Each row is a point. Examples show where two turns around zero, p and q, send a point. Where does a point land after both, in the order given? Backwards means that the second turn is done in reverse. Each puzzle has new turns, and all numbers are rounded.

Turn p:
| -10 |  22 | -> | -21 | -11 |
|  1 | 10 | -> | -10 |   0 |
|  42 | -44 | -> | 42 | 44 |
| -32 |  13 | -> | -11 | -33 |
Turn q:
|  39 | -53 | -> |  38 | -53 |
| -29 |  17 | -> | -29 |  17 |
| -25 |  16 | -> | -25 |  16 |
|  4 | 22 | -> |  4 | 22 |
| 12 | -2 | -> | 12 | -2 |
Where do these land?
p, then q: | -11 |   9 | -> |  -9 | -11 |
q, then p backwards: |  -8 | -47 | -> | -46 |  11 |
q, then p: | 19 | 38 | -> | -39 |  17 |

Turn p:
| 24 | 11 | 32 | -> |  7 | 41 |  1 |
| -15 | -41 |  20 | -> | -7 | -4 | 47 |
| -37 |   2 | -30 | -> | -24 | -40 | -10 |
|  27 |  29 | -22 | -> |  22 |   4 | -40 |
Turn q:
| -26 |  -7 |  16 | -> | -24 |   3 | -20 |
| 20 | 16 |  7 | -> | -1 | -3 | 26 |
| -38 | -32 | -40 | -> |  25 |  17 | -56 |
|  35 |  40 | -18 | -> | 23 | 15 | 49 |
|  10 | -17 |  35 | -> | -24 | -33 |   2 |
Where do these land?
q, then p: | -28 | -28 |  32 | -> | -15 | -48 |   5 |
q, then p: | -22 |  13 |   1 | -> | -16 |  -3 | -20 |
q, then p: |  21 |   4 | -42 | -> |  34 |  31 | -10 |
q, then p backwards: | -1 |  6 | 49 | -> | -49 |  -2 |   7 |
q, then p: |  30 |   5 | -41 | -> | 36 | 36 | -3 |

Turn p:
| -17 |  16 |  13 |  15 | -14 |  -9 | -> | -26 |  -7 |  -9 |  13 |  -6 |  14 |
|  13 | -19 |  -8 |   4 |  70 |  -7 | -> |  40 |   4 |  -5 |  30 |  26 | -49 |
|   2 |  29 |  15 | -13 |  -9 |  -7 | -> | -21 |  12 |  11 |   8 | -25 |   0 |
|  -9 |   4 |  15 | -20 | -19 |   9 | -> | -20 |  19 |  10 | -13 |  -2 |  12 |
| -21 |   7 | -14 |  21 | -20 |  23 | -> |   3 |  -2 | -20 |  -1 |  -1 |  40 |
|  16 | -10 | -20 |  -4 |  29 | -32 | -> |  18 | -15 |  -9 |   1 |  -5 | -45 |
|  21 |   7 |  17 |   8 | -26 |  -6 | -> | -15 | -19 |  26 |  -2 | -12 |  11 |
|  5 | 19 | -7 | -1 | -8 | 28 | -> |  13 |  14 |   7 |   2 | -15 |  25 |
|  -9 | -52 | -10 |  -9 |  -3 |   1 | -> |   8 |  -6 |  -9 | -36 |  38 |  -9 |
Turn q:
|  -2 |  17 |   3 | -22 |   7 |  21 | -> | -14 |   1 |  10 |  16 |  22 |  16 |
|  10 | -34 | -23 | -19 | -13 |  18 | -> |   2 |  36 |  11 | -18 | -12 |  27 |
|   2 |   9 | -17 |  18 |  -2 |  18 | -> | 24 | -1 | -7 | 12 |  2 | 16 |
|   7 | -15 |  51 |  -9 |  17 | -18 | -> | -28 | -20 |   6 | -36 |  18 | -26 |
|  13 |  16 |  -3 |   8 | -10 |  -4 | -> |  16 |   5 |   0 |  11 |   7 | -13 |
| -37 |  -2 |  37 |  40 |  15 | -23 | -> |  -4 | -63 | -11 | -12 | -19 | -22 |
|   0 |  28 | -20 | -13 | -25 |   2 | -> |  8 | 18 | 15 | 37 | -1 | -2 |
|   7 | -19 | -28 |  -3 |  11 | -14 | -> |  -4 |  24 | -24 |  -8 | -16 |   3 |
Where do these land?
p, then q: | -13 | -16 | -16 |  32 |  -6 |  -8 | -> |   1 |  18 | -18 | -18 | -12 |  26 |
p, then q: |  -6 |  -1 | -15 |  10 |  18 |   8 | -> |  16 |  13 | -17 |   0 |   7 |   0 |
p, then q: |  -3 | -22 |  -1 | -21 | -13 |  12 | -> | -27 |   6 |   3 |  10 |  18 |   4 |
p, then q: |  -7 | -16 |  16 |  10 |  13 |  -4 | -> |  -7 | -13 | -24 |  -7 |  -2 |   1 |
p, then q: |  37 | -21 | -11 | -19 | -13 |   1 | -> | -26 |  16 |  22 | -19 |  18 | -19 |
q, then p: |   3 |   0 | -10 | -17 |  -2 | -19 | -> | -15 |  -3 | -15 |   8 | -16 |   4 |
p, then q: | -13 |  76 |  38 |   6 |   2 |  10 | -> |  54 | -54 |  26 |  28 | -16 |   6 |

Turn p:
| -21 |   8 |   4 | -15 | -21 | -27 | -13 |  14 | -> |   1 |  35 | -12 |   4 |  -5 |   9 |  28 |  -3 |
|   2 |  22 | -23 |  26 |  -4 |  15 |  -6 | -19 | -> | -15 |   4 |   7 | -27 |  -2 | -24 | -21 | -17 |
|  -8 | -42 | -23 | -21 |  25 |  11 |   7 |  15 | -> | 36 | -9 |  7 |  1 | 42 | 15 | -5 | 19 |
|  24 |  11 |   7 | -21 |   8 | -29 |   9 |  16 | -> | -14 |  -6 |  -6 |  35 |  11 |  14 |  18 | -17 |
| -28 |  16 |  45 | -19 |  32 |  12 |  25 |   0 | -> | -36 | -17 | -13 |   4 |  -2 |  22 |   9 |  54 |
| -14 | -22 |  -7 |  -2 |  34 |  14 | -18 | -53 | -> |  14 | -27 | -11 | -25 |  19 | -47 |   2 |  30 |
|  14 | -14 |  15 | -20 | -76 |  -4 |   0 |  18 | -> |  31 |  12 |  17 |  -1 | -47 |  36 |  35 | -32 |
|  8 |  6 |  5 |  4 | 33 | 22 | -7 | 21 | -> | -14 |  -3 |  25 |  18 |  15 |  -2 | -20 |  21 |
|   3 |  16 | -18 |  -3 |   0 | -21 |  10 | -29 | -> | -14 |  -9 | -24 | -15 |  11 | -12 |   9 | -24 |
|  20 |  -1 |  -6 |  72 | -30 |   7 |  -7 |  15 | -> |  11 |  20 |  10 |   4 | -42 | -12 | -57 | -32 |
Turn q:
|  22 |  -7 |  14 | -12 | -22 |   9 | -21 |   0 | -> |  31 |   3 | -11 | -20 | -10 |  10 |  13 |   7 |
|  -8 |   3 |   1 |   1 |  36 | -27 |  -9 |  54 | -> | -19 |  47 |   4 |  -4 |  45 |   7 | -19 |  -1 |
|  -6 |  51 |  12 |  -5 |  -6 |  -5 | -18 | -12 | -> |  -4 |  10 |   1 | -15 |  -2 | -28 |  38 | -27 |
|  28 | -18 |  20 | -20 |  13 | -26 | -32 | -16 | -> |  41 |  30 | -34 |   4 |  -7 | -10 | -11 |  -6 |
| -25 |   2 | -18 |  25 | -14 | -11 |  -1 |  -5 | -> | -30 |   5 |   7 |  17 | -16 |  -1 |  14 |  15 |
|  -5 |  -5 |  16 | -10 |  -8 | -29 |   5 |  13 | -> | 15 | 17 |  5 | 17 | 20 | -4 |  9 | 12 |
|   2 | -14 | -59 |  12 | -11 |  15 | -24 | -13 | -> | -33 |  -9 | -22 | -21 | -39 |  -3 | -14 |  34 |
| -29 | -10 |  26 | -19 |  -7 |   9 |   8 |  -9 | -> | 24 | -3 | 38 | 10 | -8 | -8 | -1 | -3 |
|  50 | -11 |  21 |  48 |  17 |  36 |  38 |  -9 | -> |   0 | -46 | -26 |  13 |   3 |  61 | -11 | -41 |
| -29 |   8 | -32 | -20 |   1 |  28 |  55 |  -3 | -> | -24 | -55 |  37 |   0 |  14 | -23 | -18 |  11 |
Where do these land?
q, then p: |  16 | -17 |  22 | -24 | -21 | -13 |  10 | -15 | -> |   9 | -19 |  10 |  27 |   1 |   1 | -21 | -29 |
p, then q backwards: | -32 |  10 |  26 | -11 | -16 | -19 |   5 | -15 | -> |  18 |   8 | -16 |  20 | -27 |  -9 | -30 |  -5 |
p, then q: |  -3 |   2 |  41 |   9 | -18 |   9 |   6 | -11 | -> |  6 | -8 | 14 | -5 | -2 | 14 | 22 | 36 |
p, then q: |  -9 | -13 |  15 | -20 | -20 | -29 | -28 | -30 | -> |  -9 | -34 | -20 |  24 |  31 |  -7 |  11 |  22 |
p, then q: | -13 |   8 | -36 |  48 |  -4 |  -1 |  21 | -11 | -> |   6 |  22 | -16 | -29 | -28 | -45 |  -4 |   6 |
p, then q: |  42 |  36 | -20 |  36 |  52 |  27 |  -4 |  25 | -> |   0 |  75 |  18 |  21 | -38 |   2 |  -3 | -32 |
p, then q: | -21 |  -1 | -35 |  13 |   9 |  40 |   8 | -18 | -> |  34 |  29 |   2 | -24 |  12 | -26 | -21 |  -1 |
q, then p: |  40 |  27 | -23 | -28 |  23 |   6 |   2 |  36 | -> |   0 |  -7 |   1 |   6 |  65 | -12 |  27 |  17 |
q, then p: |  -4 | -25 |  25 | -22 |  13 | -18 |   9 |  -4 | -> | -11 |  -4 |   9 |  28 | -10 | -29 | -15 | -15 |
p, then q: |  -4 |  -1 | -41 |  24 |  -9 |  20 |  -5 |  12 | -> |  25 |  19 | -13 | -19 |  -8 | -25 |   6 | -27 |
p, then q backwards: | -12 | -25 |  26 | -24 | -10 | -22 | -24 |  31 | -> |  -5 | -19 |  31 |  11 | -35 | -36 | -10 |  -3 |
